Every row gives one point. The last column is the point's height on a tilted bowl or saddle (a function of degree 2), plus a little noise. Count its main directions that bend up, bend down and stay straight.

Points:
[[-3.22  0.64 -0.08]
 [ 0.47 -1.12  1.11]
 [-0.84  0.74  0.67]
 [-0.14  2.32  1.82]
 [ 0.34 -4.14  3.37]
 [-0.44 -0.01  0.78]
 [ 2.02  1.53  2.59]
 [ 1.13 -1.08  1.29]
 [-1.44  1.37  0.57]
 [ 0.03  2.08  1.77]
 [-2.03 -0.30  0.36]]
Directions: 1 up, 0 down, 1 straight

Points:
[[ 1.71  0.74 -1.51]
 [ 1.09  0.71 -1.54]
 [-1.84  1.32 -1.05]
 [-0.72 -0.22 -1.56]
 [-1.54  1.13 -1.34]
 [-0.93 -1.23 -1.94]
 [-1.11 -0.28 -1.86]
 [ 0.44 -4.93  2.30]
 [-1.40  1.61 -1.07]]
Directions: 1 up, 1 down, 0 straight

Points, 17 rows:
[[-2.03  1.76 -1.91  2.75]
 [-3.77  1.62 -0.62  2.96]
 [ 0.55 -1.59  3.46  1.89]
 [ 2.41  0.55  0.53  0.60]
 [-2.57 -1.80  0.54  1.23]
 [-1.90  0.14 -0.71  1.49]
 [-1.88 -1.26  1.73  1.12]
 [ 0.52 -0.80 -1.81  1.03]
 [-1.96  1.91  0.32  2.01]
 [-0.94 -1.47  2.49  1.27]
 [-0.91 -0.36 -0.57  1.10]
 [-1.63 -0.07  2.74  1.36]
 [ 0.75  1.25 -0.87  0.97]
 [-0.51  1.40  2.49  1.48]
 [-2.11 -0.81 -0.28  1.28]
 [-1.21 -1.29 -2.91  2.03]
 [ 0.44 -0.86 -0.98  0.85]]
Directions: 2 up, 0 down, 1 straight

Points (16 x 4):
[[-0.11 -2.77  0.60 -1.25]
 [ 1.30  0.66 -1.25  0.15]
 [-2.65  2.48 -0.08 -2.51]
 [-2.15 -0.19 -0.27 -0.77]
 [ 1.34  0.07  0.84  0.03]
 [-0.11  2.73  1.08 -0.99]
 [ 1.50  2.28  0.14 -0.46]
 [ 1.57 -2.18 -3.31 -1.98]
 [-0.68  0.53  1.92 -0.41]
 [ 1.44 -2.00  0.38 -0.80]
 [-0.08 -0.07  0.10  0.33]
 [-0.48  0.40 -1.66 -0.30]
 [-0.92 -0.64  0.94 -0.13]
 [-0.21  2.52  1.76 -1.13]
 [-1.41  3.09 -1.94 -2.97]
 [-3.52  0.77 -2.47 -4.16]]
Directions: 0 up, 3 down, 0 straight

Points, 17 rows:
[[ 0.59 -1.50 -0.68 -0.62]
 [-0.71 -3.63 -1.74 -1.01]
 [ 0.58 -3.00  1.76 -0.33]
 [ 2.29 -1.46  0.41 -2.09]
 [ 1.93 -0.01  2.43 -0.31]
 [-2.21 -0.32  0.73 -0.84]
 [ 1.67 -0.98 -0.24 -1.39]
 [ 4.02  0.40  1.04 -5.24]
 [ 3.20  0.03  2.58 -1.99]
 [ 1.02 -2.91  0.44 -1.32]
 [-1.17 -1.78  2.05 -0.05]
 [ 0.40  0.58 -1.92  1.16]
 [-1.69  0.18  1.89  0.43]
 [ 0.33  0.42 -0.32 -0.09]
 [-0.13 -0.86 -0.09 -0.38]
 [-0.39  2.74 -0.14  0.79]
 [-0.74  1.49 -0.59  0.75]]
Directions: 1 up, 1 down, 1 straight

Points, 22 rows:
[[-4.61  2.15  2.61  3.24 -0.63]
 [ 1.02 -0.61 -1.09 -0.79 -0.96]
 [-1.83 -0.10 -3.90 -2.37 -3.94]
 [ 0.53  1.15 -2.10  0.20 -2.40]
 [-1.36  0.87  0.60  1.17 -0.37]
 [-0.97  2.66  0.83  1.10 -1.40]
 [-1.35 -0.13 -2.80 -2.17 -2.72]
 [-2.26 -0.40  2.60  0.07  0.45]
 [-0.66 -0.79 -0.22  0.79 -0.08]
 [ 1.39 -0.40 -2.40  0.89 -1.99]
 [ 0.05 -0.47 -1.57 -0.25 -1.08]
 [ 0.07  2.23 -1.31  3.13 -3.17]
 [-1.16 -1.70 -1.87  0.32 -0.64]
 [-0.46 -0.06 -2.52  0.57 -1.91]
 [ 0.88 -1.42  1.25  1.85 -0.01]
 [ 1.20  1.78  1.71  0.04 -0.51]
 [-1.53  0.06  2.07 -0.09  0.20]
 [ 1.68  1.52  1.15 -1.03 -0.88]
 [-2.89 -1.35 -0.54  1.19 -0.07]
 [-1.08  0.48 -0.39 -3.10 -2.09]
 [-0.31 -0.50  1.61  0.49  0.32]
 [ 1.89  0.53  1.36  2.89 -0.89]]
Directions: 0 up, 2 down, 2 straight

Points (24 x 5):
[[-0.57 -1.76  1.43  2.01 -2.64]
 [-1.52 -2.51 -0.36 -1.49 -0.46]
 [-1.71 -0.18  0.28  2.15  0.54]
 [-0.52 -0.68  1.24 -0.06 -0.52]
 [-0.58  1.67 -4.31  1.28 -0.84]
 [ 3.05 -2.50 -0.46 -0.84 -3.52]
 [ 1.93  1.90 -2.57  1.47 -1.68]
 [ 1.61 -0.85  2.10 -0.33 -1.02]
 [-0.54 -1.17 -1.75 -1.26 -1.19]
 [-0.63 -0.26  0.06 -1.93 -0.39]
 [-0.44  0.23 -2.20  0.36 -0.27]
 [ 0.65 -0.14 -1.50  2.68 -2.51]
 [ 1.98  0.25 -0.20 -0.71 -0.27]
 [ 1.34  1.49  1.88 -0.64  0.36]
 [ 0.06  0.84  3.72 -2.82 -2.48]
 [-1.76 -4.01 -2.19 -0.57 -1.38]
 [ 0.90 -0.18 -0.29 -0.19 -0.57]
 [-0.83 -0.67  2.71  0.99 -2.24]
 [ 0.63  1.31 -0.75 -2.77 -0.96]
 [-0.49 -0.28  1.81 -0.54 -0.67]
 [ 3.06  0.04 -1.36  1.33 -3.35]
 [-0.58 -0.78  0.96 -2.32 -0.85]
 [-2.82 -2.50 -1.15  0.79  1.84]
 [ 0.40  3.01 -0.38 -1.68  0.42]]
Directions: 1 up, 2 down, 1 straight
